Rows are points. Two turns around zero, p and q, are shown by what they do to some points. Write where each new point lands after one turn and then the other. Backwards means that the second turn is done in reverse. Each puzzle has new turns, and all numbers are rounded.
In the rows, zero is written as 128.

Turn p:
[100 132] -> [104 143]
[ 99 154] -> [112 164]
[162  93] -> [145  82]
[147 114] -> [140 107]
[132 147] -> [139 144]
Turn q:
[125 156] -> [110 149]
[106 106] -> [123  97]
[173 137] -> [160 161]
[108 112] -> [121 103]
Where do these land?
q, then p backwards: [155 119] -> [150 146]
q, then p: [150 102] -> [155 107]
q, then p: [101 128] -> [101 123]
p, then q backwards: [106 164] -> [147 165]

Turn p:
[157 109 117 150] -> [133 145 108 161]
[164 142 119 171] -> [133 146 143 181]
[116 116  88 151] -> [ 85 138 115 146]
[108 123 153 115] -> [137 101 126 107]
[123 142 146  82] -> [150 129 140  83]
[100 136 145  99] -> [130 108 137  89]
Turn q:
[191 151 123 143] -> [138 141 190 152]
[112 149 136 106] -> [102 142 112 137]
[115 103 144 130] -> [125 112 119 102]
[111  80 110 125] -> [160 123 103  93]
[112 158 127 136] -> [115 122 117 158]
Where do these land?
p, then q: [150 139 127 113] -> [113 138 146 141]
q, then p backwards: [107  88 141  94] -> [111 105 114  79]
p, then q: [118 151 126 137] -> [110 112 125 116]
q, then p: [138 148 139 125] -> [124 105 137 131]
p, then q backwards: [109  72 138 165] -> [ 66 148 129 154]
q, then p: [145 170  96 133] -> [131 116 154 176]
